Each row is a point. A path goes straight from each point to the next, and from the last back to the first. The post is the endless flat space through its rows: a point in 2 columns, a line in 3, a plane in 4, and so on, so that a path can go around it. How many times does the path go around the post? Going back the other way cancels.

Post, 2 rows:
-1.06	+0.22	+1.87
+1.19	+1.72	-1.50
Path (14 x 3):
-2.70	-0.97	+0.88
-2.12	+2.55	-1.09
+0.89	+3.49	+1.38
+2.91	+1.50	+2.05
+0.17	+1.95	+1.55
-1.96	+0.95	+1.77
+0.19	+3.22	+1.56
+1.82	+1.42	+1.11
+2.09	+0.81	-1.61
+0.56	+0.11	+1.08
+1.05	+2.51	+1.93
+0.42	+2.22	+0.61
+1.63	+1.35	+2.05
+1.83	-0.78	-0.30
Times around: 1

Post (5 x 6):
+0.70	-1.54	-0.56	-1.70	-0.65	-0.25
-0.68	-0.09	+0.09	+2.89	+0.42	-0.66
-1.71	-0.89	-1.46	+3.23	-0.74	-2.00
+0.30	+0.49	+2.43	-1.47	-3.24	-0.15
+3.00	-3.15	-0.41	+0.05	-3.71	+2.27
Path, 13 rows:
+0.81	-0.79	+0.36	+1.21	-1.96	-1.75
+0.44	-1.78	+0.30	+1.89	-1.75	-1.49
+2.30	-0.63	-1.97	-1.37	-2.55	-1.10
+0.29	+0.83	-1.89	+0.12	+1.33	+1.92
+0.45	-1.53	-0.33	+0.23	-0.64	+1.27
-2.10	-3.88	+0.77	+2.74	-4.67	-1.22
-0.61	-1.94	+0.31	+4.42	-1.48	-1.51
+2.49	-1.66	-0.85	+1.26	-0.76	+0.21
+1.15	-1.69	+0.02	+0.92	-0.87	-2.34
-0.37	-1.60	+2.02	+0.12	-0.46	-1.91
-1.93	-1.40	-0.05	+0.94	-2.68	+0.10
-0.06	+0.21	-0.56	+1.28	-1.60	+2.02
+1.55	+1.20	+2.30	+1.37	-1.99	+1.61
Times around: 0
